Every row gives one point. Each copy is the shape, with its points in the same order, turned, moved and blurred by noise. Say if it was mirrored as well.
(in the rows, 128 means zero)

Shape (6 x 2)
[[117 201]
 [101  99]
 [103 157]
 [ 93  99]
 [115 176]
 [177 161]]
Copy 1 (6 x 2)
[[ 68 158]
 [143  90]
 [ 98 122]
 [139  79]
 [ 88 143]
 [139 185]]
Copy 1 is: only turned
Copy 2 (6 x 2)
[[ 71  99]
 [140 176]
 [ 94 137]
 [135 183]
 [ 87 118]
 [141  77]]
Copy 2 is: mirrored

Shape (6 x 3)
[[157 158  98]
 [110 167 109]
 [148 142 145]
 [116 123  95]
 [ 80 172  97]
 [ 54  90 178]]
Copy 1 (6 x 3)
[[133 156  97]
 [ 86 140 108]
 [124 155 148]
 [117 106 111]
 [ 62 122  96]
 [ 71  72 203]]
Copy 1 is: only turned
Copy 2 (6 x 3)
[[141 171  92]
 [102 182 124]
 [113 133 110]
 [142 172 144]
 [ 89 207 141]
 [ 87 118 218]]
Copy 2 is: mirrored
Copy 3 (6 x 3)
[[155  77 106]
 [128 118  92]
 [151 104 144]
 [103  87 119]
 [104 129  75]
 [ 62 167 176]]
Copy 3 is: only turned

Shape (9 x 6)
[[160 120  87 146  91 129]
 [157 132 144 148 109 148]
 [134 143 106 183 133 185]
 [ 98 106 184 187 100 125]
 [109 153 114 102  88  83]
 [121 130  62 179 207  94]
 [124 103 162  91 114 195]
 [112 144 130  71  86 135]
 [139 143 145 137 205 143]]
Copy 1 (9 x 6)
[[123 130 131 136  86  94]
 [ 96 145 156 165 107 109]
 [128 161 110 216 116  98]
 [ 44 109 126 166 173 109]
 [105 163 149  77 121  93]
 [223 120 103 163 160  80]
 [ 76 161 128 167 110 184]
 [ 92 188 143  92  94 136]
 [165 144 155 188 164 154]]
Copy 1 is: only turned
Copy 2 (9 x 6)
[[181 125 138 178  99 170]
 [142 135 134 157 146 173]
 [110 123 150 218 132 182]
 [120 154  71 176 162 127]
 [150 148 133 121  70 111]
 [146 111 198 241 116  79]
 [101  71 110 115 138 178]
 [123 113 131  97  81 147]
 [104 100 192 171 173 115]]
Copy 2 is: mirrored
Copy 3 (9 x 6)
[[161 174 133 155 126  92]
 [125 148 139 148  88 115]
 [103 186 147 194 112 141]
 [ 83 113 199 161 101  80]
 [120 127 110 110 164  68]
 [146 117 119 233 193 147]
 [111 156 174  86  98 161]
 [113 150 122  73 141 107]
 [113  97 121 176 123 184]]
Copy 3 is: mirrored

Shape (12 x 9)
[[ 91 155  74  98 126 128 146 130 173]
 [ 81 135  77 182 135 154 148 152 225]
 [122 152 132 167  93 137  99  80 123]
 [161 194 114  95 105 132 121 155 114]
 [162  79 130 192  73 151 110 168 117]
 [ 61  87 108  90 101 180 183 111 160]
 [145 104  89 142 134  71 166 116 141]
 [ 91 136 124 101 135 155 120 124  54]
 [151 135 118  98 170  95  85 111 135]
 [ 83 142 104 171 103 138 104 111  95]
 [156 105 173 110  84  97 134 191 172]
 [121  86 155 145 134 107 212  68 157]]
Copy 1 (12 x 9)
[[118 159  75 117 119 133 121 140 192]
 [114 169  63 205 142 154 142 187 163]
 [113 135 136 184 106 127 147  50 139]
 [119 180 164  95  70  99 111 121 140]
 [ 85  82 172 208  99 115 150 153  97]
 [ 87  84  98 133 133 172 123 148 229]
 [150  99  81 122 120 114 152 128 104]
 [ 72 122 167  82 151 145 139  83 162]
 [153 143 136 114 161  83  97  86 139]
 [ 67 141 140 161 127 140 169  78 131]
 [141  94 144 156  82 130  60 180 103]
 [193  61  96 143 132 196 163 118 152]]
Copy 1 is: mirrored
Copy 2 (12 x 9)
[[ 81 157  85  97 132 126 131 124 166]
 [ 97 124  34 134 173 114 151 152 175]
 [135 120  95 193  91 152 130 103 115]
 [155 201 131 137  77 123 124 122 150]
 [182 116  77 174 102 122 121 212  94]
 [ 56 131 116 111 158 195 122 173 139]
 [114 103 102  90 116  83 142 124  91]
 [103 188 152 175 131 144  59 128 101]
 [168 141 124 101 136 118  91  65 123]
 [ 95 123  89 202 105 129  96 121 108]
 [196 110 154 111 122 103 136 195 168]
 [105  83 147 116 164 154 191 129  91]]
Copy 2 is: only turned
Copy 3 (12 x 9)
[[ 73 144 144 110  88  99 150  74 197]
 [ 52 111  87 143  76  66 144 105 238]
 [107 116 126 190 115 109 128  81 107]
 [141 206 140 126  94 125 123 106 144]
 [146 115  47 158  73 115 137 160 115]
 [ 69  69 152  96  83 144 179 102 196]
 [126 132 115  98  90  43 196  93 132]
 [ 73 137 153 104 129 144 149 125  98]
 [125 139 128 101 142  70 111  62 129]
 [ 60 130 116 169  99 112 141 103  98]
 [176 127 140  98  37  86 110 147 159]
 [135  45 173 131 113  64 208 120 161]]
Copy 3 is: only turned
Copy 4 (12 x 9)
[[ 72 148 157 123 140  67 152 152 134]
 [ 76 107 213 158 147  97 122 171 183]
 [156 134 146 109 100  95  86  96 156]
 [149 212 149 125 115 102 143 137  92]
 [212  96 126 149 112 154 120 159 144]
 [ 54  67 146  96  96  94 173 143 108]
 [149 140 132 154 130  84 204 109 173]
 [113 139  89 102 134 119 121  90  75]
 [127 191  95  87 148 102 142 120 171]
 [139 115 137 138 127  88  81  89 120]
 [158 170 102 151  64 138 168 201 151]
 [ 96 106 140 134  68 132 207  79 186]]
Copy 4 is: mirrored

Shape (18 x 12)
[[130 137 114 126 101 105  76 136 163 155 158 148]
 [144 147 232 124 131  80 135 111 160 215 164 132]
 [ 58 141 140 122 102  83 119 196  98 109 109  43]
 [103 168 126 125 112  84 167 121 110 143 104 137]
 [104 170  84 142 138 182 166 159 164 113 154 131]
 [118 141 121 123 146 160 107 176  38 157 211 123]
 [192 160 131  94 153  91 117  99 142 117 179  92]
 [ 85 112 181 120 107 113 130  71 110  68 181 177]
 [141  89 151 147 125  63  93 170 204 118 109 162]
 [ 85  90 121 136 139  97 114  98 108 127 206 110]
 [162 228 128 132 148  96 134 105 173 129 119 139]
 [116 111 121 102 102  94 126  66 103 151 127 199]
 [129 141 106 181 129 123 135 139  95 137 116 105]
 [120  95 133 119  81 174 141 148  84  85 202 149]
 [ 79  64 131 139 168 149 107 160 167 124 109 152]
 [132 112 185 126 123 225 162 125 144  86 132  98]
 [ 76 105 111  93 141 160 142  88 123  65 171 148]
 [126 185 105 131 148  71 179 174 163 136 190 119]]
Copy 1 (18 x 12)
[[146 161 146  71  69 117 115 131 162 143 151 117]
 [171 189 210  88  92 134 173 110 155 154  72 203]
 [ 69 107 173 140  71  51 199 162 165 121 108  77]
 [ 98 149 125 129 118  69 154  94 146 131 118 158]
 [ 95 182  99 112 134 150 150 121 105 107 142  69]
 [ 82 144 235  64 135  97 138 118  77 144 168  81]
 [131 176 155 122  99 112  99 165 104 216 101 133]
 [117 169 202 203  88 133 104  99 137 121 186 158]
 [206 168 128 121  88 102 165 172 200 139 169 132]
 [ 89 124 199 132  89 151 140 118 147 183 179 123]
 [127 212 102 116 137  94  99 129 154 156  75 140]
 [133 127 147 117  99 101  95  84 136 130 182 200]
 [123 113 144 116 148  88 148  98 142 149 124  84]
 [126 146 193 146  82 122 132 101  59 115 198  79]
 [148 115 144 120 135 156 169 177 167  89 189 119]
 [156 136 166 182 123 171 145 142  65  78 101  88]
 [ 79 141 150 177 107 160 105 139 100 116 196 127]
 [ 89 225 120  99 109 102 189 130 131 187 132 112]]
Copy 1 is: mirrored
Copy 2 (18 x 12)
[[101 114 117 118  89 103 119 122 154 136 200 127]
 [168 187 219 132 109  71 104  77 156 156 162 144]
 [ 80 124 136 116  92 131 136 106  80 199  89  38]
 [148 148 100 118 101  93 172  85 107 154 135  99]
 [ 97 146 117  85 151 173 192 125 128 100 168  89]
 [ 75 145 136 112 107 183 155 132  77 178 155 199]
 [167 104 148 117 168 104 105 140  89 159 195 131]
 [163  52 178 120  68 134 156  91 102  88 135 149]
 [104 113 142 206  96  90 112 121 160 106 176  74]
 [ 73  73 169 103 120 102 137  83  85 130 144 156]
 [193 177  96 107 142 107 113 116 109 102 204  83]
 [161  87  97 125  80  73 169 107 138 115 140 172]
 [104 132  90 130 144 148 143  71 112 153 136 114]
 [114  63 162 111  99 202 194 125 126 155 153 157]
 [ 55 117 147 170 120 125 145 136 166  75 102 114]
 [141 100 177 109 175 213 149 120 177 120 102 105]
 [119  50 146  91 118 139 185 137  95  83 124 143]
 [109 165 155 121 136 102 182 105  67 143 217  80]]
Copy 2 is: only turned
Copy 3 (18 x 12)
[[115 112 163 178 139 138 107 153 143 142 131 171]
 [140 100 219 173 179  95 193  98 193 199 117 180]
 [127 151 186 109 118  38 102 173  85 185 130  83]
 [156 163 169 133 119  99 128  90 126 153  79 136]
 [ 94 181  88 149 111 127 154 126 152 121 141 103]
 [ 97 158 103  58 143  99 117 160 157 194 158 201]
 [169 121 180 107 168 166 136 160 204 142 124 122]
 [123 169 193 115 194 180 135  70  83 165 163 156]
 [155 107 185 214 168 121 167 178  83 108 122 158]
 [139 118 131 118 177 158 113 128 109 216 152 141]
 [157 160 171 166 161 120 128 107 209  91  88 120]
 [142 115 172 127 135 171 118  67 102 147  90 198]
 [178 142 118 124 116  81 118 121 131 143 145 144]
 [105 183 143  86 114 168 150 137  98 169 197 176]
 [101  89 110 154 162 108 176 135  60 120 143 136]
 [105 140 156  95 117 122 213  95 133 116 219 102]
 [ 95 152 127  89 161 192 138  95  87 144 148 111]
 [144 194 132 167 152 123 153 173 177 180  81 116]]
Copy 3 is: mirrored
Copy 4 (18 x 12)
[[178 148 133 145 114 120  92  83  97 143 109 128]
 [103 193 180 189 116  20 103  76 109 143  76 146]
 [161 113 102 167 224  94 177 146  71 100 101 101]
 [101 143 117 128 144  79 125 118  81  95 156 136]
 [143 145  76 121  90 117 135 191 122 163 142 133]
 [122  95 194 186 135 151 117 183  69 181 120 140]
 [146 220 185 148 137 124  99 133 134 126 134  81]
 [ 57 125 114 198 123 152  89  97 163  87 111 123]
 [208 147 118 144 131  81 100  75 163  79  92 171]
 [116 115 130 193 169 125  49 132 126 143 121  96]
 [132 235 126 107  89  97 114 134  92  89 125 123]
 [ 77 125 140 119 125 124  66  57 112 113 153 151]
 [139 106 144 111 130  88 104 167  86 105 123 108]
 [107  69 148 186 108 164 140 138 158 154 138 110]
 [159  99  95 119 165 109  91 137 168 138  71 188]
 [ 86 119 128 113 111 114 170 172 200 154  67 102]
 [ 76 128  90 151 149 178  92 145 175 139 135 123]
 [166 195 116 188 123  72 117 170  97 132 178 133]]
Copy 4 is: mirrored
